Each row is a point. Any point is a mix of the corners, with weights that add up to 1. It lies inside the corners' shape when no weight is negative. Say inside or outside, and name the corners with a negative weight.

Corners:
(1): [28 27]
(2): [-38 -57]
(3): [-60 -20]
Points:
[-19 -31] -> inside
[-51 -27] -> inside
[-13 -23] -> inside
[-35   1] -> outside (2)
[-59 -45] -> outside (1)
[-25  -3] -> inside
[-56 -20] -> inside
[-56 -20] -> inside

Corners:
(1): [ 44 -14  -1  34  -6  -1  24 -36 -12  21 -28]
(2): [  6 -20  -7  49  24  26 -32  27  15   2  24]
(3): [-27 -11 -24  15   6  -1  -1  23 -11  25 -12]
(4): [ -5 -36 -13  25  49  28  18   0  20  26 -60]
(5): [ -5 -34 -34 -41 -19 -44 -39   6   2  41 -12]
(6): [ 27 -18  30 -58  34 -28   7 -22   8 -30  14]
(7): [ 39  15  -4 -14  34  35 -27  41  -8  -2 -26]
(8): [-22  19  10  35  16   3 -21 -15 -37 -26 -18]
(9): [  3 -34   0  41 -10 -35 -17  30   0  -4  -1]
(10): [-15  38   9 -21  13   9 -16  18  29 -22 -36]
(11): [ 37  24 -36 -57   1  -2  21 -14  17 -47 -33]
(12): [  6  16 -40  15  38 -10   0  24  37  -9   5]
Points:
[ 23  -5  -5  13  13   8  -4   2  -1   5 -18] -> inside
[ 15  -8 -12   8   9  -4  -1  -4  -6   2 -17] -> outside (10)
[ -2   5 -26  29  20  15  -8  11   5  22 -26] -> outside (6, 9, 11)
[  6  -6 -15   5  16  -2  -3   0   5   3 -22] -> inside
[ 16   3 -12 -11   2 -13 -16  15  -3  -5 -11] -> outside (2, 4)
[  5  -5  -2  15  15  -2  -6  15   3  -8 -12] -> outside (5)
[  5   8  -3  16  23   7  -1   8   5 -13 -16] -> outside (5)

Corners:
(1): [-15 -15  16  -6  -9   0 -15   8 -18 -17 -12   0  12   5  -9 -17 -17  12
  15  20]
(2): [-16  -7 -18 -20 -20  10  18  27 -12 -14   9 -30   6 -41 -32  -5 -20 -21
 -12  -4]
(3): [-18  -9   9  27  10  -5   3 -42 -10 -11 -37   1   2  -5  10  12   0   4
  -2  -2]
(4): [-10   0  17   0  14   1  -8  15 -13  -9  12   5  12   7   7 -27  36  19
 -10  15]
(5): [-12   3   5 -10  10  -8   8 -15  43 -14   9  14 -14   5  15  -7  -3   0
  -5  -9]
(6): [-18   5 -29   0   7 -10  28   7   1   2  13 -12   9   1   9 -19   4  13
 -19   5]
(7): [-15  13  14  -9  -6   1  -1 -16  52 -11  -3  -6  12  16  -1  -5  15   8
 -16   1]
(8): [-10   0  14  -1 -13  -4  -3 -31   9 -13  11  -6 -36  23  21 -14   9 -37
  -3 -14]
(9): [-13   2   0  -6   9  -9   1   2 -17  -8  17   5  13   0   4  -6 -12  11
  13 -17]
(10): [ 53  -1   1  -7   7 -12 -10  -5 -14  16   4   2 -36  17  20  17  -1 -10
  -6   6]
(11): [-14  -2   8  18  16  -6  -7   5  10   4  -7  -4   1   8  -4  -4  -3  12
 -17   0]
(12): [ 10 -49   0  60   8  42  -1 -14   6  -8   8  10  12   8  11  -5  29 -18
 -12   3]
(13): [-18 -16   5 -10   9  -2  30  -4   1  17  -1   5  21  -7  -4   1  -5  -9
 -12  -7]
(14): [ -3  -2  11   5 -10   1   7   6   0  14  -3   8   6 -13 -12 -12   5   4
  32   2]
(15): [-10  -8  -8  -6   5   2  -9  16 -11  -5  13 -10  13 -13 -22  -4  -6 -10
  18  18]
(16): [-15   7 -19 -12   4  21  -1  23 -17   9  16   1  19 -13  -4 -11  -6  -2
  -2   4]
(17): [-15 -10 -13   1   2 -11  -2  -2   1  13  18   6  20 -23   0 -17   3  15
  -9   2]
(18): [ -4  -4  21  14   2   8 -13  20  -7  -8   0 -16  18 -23   1  -7  -7   4
  10  22]
(19): [-16   9   9   7 -15  -6  10 -17  14 -10  11   5  -3   6   0  13 -10   0
  -9   4]
(20): [ -8 -30  -1  -6   6  24  12 -46   6  29   5  10 -20  -8  10  17  -9  -2
  24 -18]
(21): [ 17   9  10   1  17  -2  -7   4 -15 -13  14   2   2   9  -5 -24  -1   1
 -13  13]
Points:
[-5 -5  2 -2  2  2  2  3  2 -1 10 -1  2 -1  0 -8  1 -1 -2  3] -> outside (3)
[-6  1  9  6  5 -4 -2  2  4 -4  3  1  7  4  3 -9  4  5 -4  6] -> outside (2, 20)
[ -1 -10   8   4   5   7  -5  -9   3  -4   3   0  -2   3   4  -3   4  -7
  -3   0] -> outside (6, 14, 19)
[ -8  -5   4  -8   2  -3  -2   1 -14   1   4  -1   2 -13  -5  -3 -12   0
   8   1] -> outside (6, 7, 12)
[-1 -8 -3  5  1  5  4 -8 -9  2 12  3 -3 -9  7 -5  1 -1  1 -3] -> outside (1, 7, 11, 13, 15)
[-8 -3  1 -3  0  2  4  3  4 -4  9 -3  3 -6 -2 -7 -2 -1 -2  1] -> outside (3)

Corners:
(1): [ 31  20  27   4   4  10   0  21   8   4 -10   7 -38  -2 -37  55  15  -1
   6 -28]
(2): [ 21 -29 -13   9  21 -15  16 -23   4  -2  27  -5   6  -5  11 -30   8  33
  27   3]
(3): [-54 -37 -16 -16   5 -48  12 -53  -6  35   7 -24 -17   7 -39 -20   4  34
  31   3]
(4): [ 32  33   2   7 -25 -37  22  36  22   5 -22 -16  -1 -28  11  25 -28  -9
 -13  18]
(5): [-41  -7 -39   8  13  18 -26 -31   3 -23  12 -17 -26  -6   2 -23  10 -22
   7  17]
(6): [-11  59   4  22  29  -7  11  37  12  12 -29  48  23  -9  22  27  28 -28
  -3 -15]
(7): [-17  27 -43  27 -21  21 -37   3   3 -10 -20 -19  28 -28  18  32 -22 -32
 -13  12]
(8): [  3  51  -5  49  18  27  29  17  -4   2   0  42 -33 -15  26  -8 -15   4
  14 -19]
(9): [  6  -6 -20 -17  12 -33   0 -21  33   7  18  -3 -23  -6  -9  37  27 -13
 -15 -13]
(10): [-22 -16  -1  -9  -4  18  21 -15 -12  44 -21  26 -29  28 -25 -11  -3  22
  25 -47]
(11): [-25  -2   7 -14  17  17 -31 -10  -7   2  41  30   3  60 -14  18  19  -7
   6 -20]
(12): [  5  -1 -21  -1 -17  11 -35 -39  -7  24  15  -1   3  29 -28 -14 -26  -5
  -5  10]
(13): [-23 -14  -5  43  26  15 -15  28  47 -24 -28 -23  38 -19  15  29  18 -14
 -24  19]
(14): [ -7   6  25  19 -15   2  -6   0  31  -5  -4  18 -33   4  25   0 -16  27
  14  -1]
(15): [ 31   3 -14  30 -28  -9 -38  11  16 -16  26  -5 -14  22 -10   1 -56  23
  12  12]
(16): [-32  27 -14 -12  -2  28 -26 -27   4   4   1  13  -8  -2 -28 -18 -27 -20
  -2 -33]
(17): [-44 -30  17  -2  -2 -56  41 -24 -16 -10 -16  27 -35 -18  -2  -5 -34  27
  37  -1]
(18): [  8  31 -22  31   0  15  23 -23   8  -8  -1  -1   2  -6  -2  -7  26 -16
   5 -17]
(19): [ 15  35   8 -10   4  33  -2   0  40  20  -8  10   2  33  -4  19 -15  16
  -7  -8]
(20): [ 22  17  11  13  -1  28  24  33  -3  17  17  13   8  -4 -30  34   7 -39
  35  -6]
(21): [  0  26  -7   4   7   1 -25   6  21 -15  33  48   7   9  27 -23  16  39
 -16  23]
Points:
[-14  10 -12   8  10   3  -5  -5   8   6   7  13   3   2   5  -3  15  -4
   2  -4] -> outside (1, 15, 17, 19)
[-20  19  -8  20   2  14   0   7  14  -7 -11   9  -9  -6   7  10 -10 -17
   4  -9] -> outside (1, 2, 3, 12, 21)
[  7  19   2   5  -4   5  -1   7  10  16   4  17  -9   8  -2  12  -9   5
   7 -11] -> outside (5, 13, 17, 18)
[ -5   5 -12  16   7  -5  -2  -1  13  -6   1  -3  -3 -13   1   7   3  -6
   3   6] -> outside (10, 11, 19)

Corners:
(1): [ 27  16  37 -37 -28  11  18   6 -25  18  16  24  22 -34   9  35 -13 -18
 -21  -2]
(2): [ -5 -29  13 -29  -6  -6 -20 -25  -5  17  18 -27 -41 -32 -30   6 -14  28
   9   1]
(3): [-27 -21 -38   8  26  19  30  12  23 -19  -4 -14  39  20  31 -23  -1  29
  -5  20]
(4): [ 34  50   9  -6  30 -17 -27  23  27 -26 -30 -46  11 -33 -15 -11 -26   9
   1 -16]
(5): [-17 -29  26 -37   3  17 -12 -16  -5  -7  -3  24 -31  20 -32 -17  14   6
 -29  12]
(6): [-19  23 -20 -13  24  22 -17  29  -5  16  27 -16 -28 -12 -29  -8  51 -10
   0 -33]
(7): [ 13  43  -5 -26  14  -6  -8  13 -28 -29  40   2  -6  25  44  -1 -37  47
  38  -4]
(8): [-19  -3   8  -6   2 -15 -28   6 -37  40 -18 -11 -23  -2 -21   9   8   9
 -22   6]
(9): [ -6  12   6 -12  24   6   5 -20   3 -12  12 -11  -4 -18  23  23 -16   9
 -15 -13]
(10): [ 27  42  -8 -29 -22  12 -10   8  10  10  -4 -22  17  -5  29  14  12 -24
 -13  -6]
(11): [ -6 -13   6   3  26  19  37 -21  19  -6 -47  10  19 -11 -17  28   3   5
 -13  38]
(12): [-11  39  -5  -7 -20  27 -26  -5   8   1  28   8  -3 -28  35  -2   3  -8
  10 -16]
(13): [  9 -18  10  14 -12 -15   1  -7  -2 -26 -37  -1  -3 -34 -21  36  -8  10
  21  36]
(14): [  7  21  -1  10   9  22  36 -37   9 -14 -30 -23   1   4  43 -16 -31 -23
 -21 -13]
(15): [ -8 -16  21   3 -32 -35   5  35 -27  18  -7  31  30  28  -3  20  25  41
  19  25]
(16): [-18  42  14  16 -26 -11  10  32   8 -27  25  49   2  10 -11 -24   6  60
 -22  24]
(17): [  6  27   3  -2  -2  -6  16  -3 -15   3  12  19   6  14  -2   5 -16 -15
 -20 -17]
(18): [  1   8 -15 -35  33   6  45 -24  13 -25   0  26 -19 -22  44   0 -18   4
 -15  39]
(19): [-25 -34 -29 -24  28 -41  -4  12 -51  11  -6 -21  10   5 -21  -7  52  38
  13  -6]
(20): [-10  -9  22  20  -8  -5  24 -15 -29  11   7  -3  20 -27 -19  15  43  -6
  20  47]
(21): [ 24  -1  -5  15  10 -10   9 -23 -31   1 -13 -11  37   2  31  -6  18  33
  16   4]
Points:
[ -5   4   7 -12  -8   3  15  -5 -11   0   3  17   6   6  12  -1   1  15
 -11  18] -> outside (4, 6, 9, 13)
[  1  18  -6  -3   5  -6   8   7 -14  -4   6  -3  14  -5  19   2   6  12
   6   5] -> outside (2, 5, 11)
[  2  16  -1   0  -8  -4   8  14  -1   0 -10   9  18  -2   7   4   8  10
  -7   7] -> outside (2, 5, 7, 9, 20)
[-10  -6   5  -8   3  -3   6  -3 -20   6   8  10   0  -4  -5   9  14  16
   1  12] -> outside (4, 10, 14)
[  4  -8   4 -21  10 -18   6  -4 -11   5  -7 -13   3 -20  -6  25 -13  13
   2  15] -> outside (5, 6, 12, 14, 16, 21)
[ -6  -5   5 -13   4   1   1 -16 -18   6  -1   0 -13   3   0   6   6   3
  -3   3] -> outside (1, 3, 4, 16)
[  7   4   8 -15   1  -4  -1  -5 -15   9  -5  -9  -1 -21   4  19   2   4
   5   5] -> outside (3, 5, 16, 17)
[ -6   8  -3 -11  10  -7   6   9  -9  -3   6  -3   2 -12  -9   9   7  16
  -2   9] -> outside (5, 12, 14, 15, 21)
